Rows are points. To make a cloud, some directions were put in groups of two or more. Within a group, all points are equally far from the middle, so they leave a hole (a ring in 2 directions, a hollow ball in 3). The other directions are filled evenly. Then the cloud was stretched, turned, moved and blurred a little. How many holes are there, and how many directions does each take, smallest first?
In the rows, 128 means zero.

Cloud (13 x 2)
[[160 204]
 [ 87 140]
 [150 121]
 [134 140]
 [156 123]
 [162 165]
 [141  89]
 [188 151]
 [147 111]
 [112 188]
 [ 86 154]
 [ 99 132]
 [121 181]]
Holes: 0

Cloud (19 x 3)
[[ 87 111 143]
 [182 131  71]
 [137 153 191]
 [157 145 103]
 [ 63 125 124]
 [114 132 201]
 [ 77 115 109]
 [ 92 155 126]
 [133 152 107]
 [112 119 106]
 [106 136 187]
 [193 121 119]
 [ 73 135 128]
 [151  87 133]
 [197 138 130]
 [128 207 126]
 [133  70 158]
 [139 112 157]
 [ 93 100 125]]
Holes: 0

Cloud (31 x 4)
[[107 119  93 165]
 [143 188 130 145]
 [157 102  76 110]
 [ 79 170 144 121]
 [120 188 125 158]
 [ 73 167 145 145]
 [135 138 110  51]
 [ 63 118 117 142]
 [119 140 138  61]
 [ 77 129  82 130]
 [ 62 127 118 134]
 [132 172 105 104]
 [127 119  72 142]
 [164 109 171 158]
 [137  81 143 146]
 [146 134 106  56]
 [141 192 161 131]
 [169 112 148 154]
 [ 84  93 130 159]
 [ 65 148 153 137]
 [153 122  79 127]
 [100 177 124 107]
 [149 110 131 183]
 [140 161 102  87]
 [ 96 125 169  89]
 [ 81 125 157  84]
 [114 164  84 100]
 [117  70 129  62]
 [148  93 160 154]
 [177 154 144 170]
 [131  71 125  68]]
Holes: 1 (3)

Cloud (48 x 6)
[[116 137  62 100 141 131]
 [ 67 140 112 156 172 168]
 [128 180 174 116 168 114]
 [109 130 192  82 156 128]
 [137 113  69 137 141 100]
 [114  78 146 114 134 158]
 [179 131 151 122 153 115]
 [128 122 162 128 198 106]
 [145  70 126  97 144 116]
 [ 55 159 140 130 122 161]
 [ 78 141 178  95 176 128]
 [ 83 156 183 114 140 173]
 [ 79 152 119 192 157 160]
 [125 119 104 102 165  75]
 [ 90 179 100 154 104 100]
 [126 114  70 121 126  90]
 [158 116 134 179 158 164]
 [124 163 139  94 150 193]
 [ 80 113 145 103 176  85]
 [112 119  84 168 158  93]
 [ 58 120 158 153 130  80]
 [ 60 151 159 168 106 140]
 [128  68 137 148 180 122]
 [ 88 129 156 110 115  63]
 [112 178 176  89 166 121]
 [ 99 145  99 163 150 184]
 [ 94 131 174 137  81 142]
 [ 76 108 134 124 198 134]
 [ 91 125 157  73 161 141]
 [132  91 152 123 161 179]
 [ 65  93 115 147 127  92]
 [160 125 185 125 116 115]
 [ 86 110 101  83 152 105]
 [137 140 203 102 121 134]
 [ 86 189 172 141 136 175]
 [ 88 170 154 154 137  80]
 [110 116 185 176 175 130]
 [146 154 176 116 155 188]
 [101 191 126 169 107 154]
 [ 71 125 161 185 127 149]
 [180 111 123  89 126 128]
 [153 107 118  99 192 150]
 [ 55 144 118 119 167  91]
 [ 97 194  90 156 150 153]
 [150 152 136 158 136  94]
 [120 105 183 105 102  96]
 [106 141  87 129 122 174]
 [167 163 130  79 156 127]]
Holes: 1 (6)
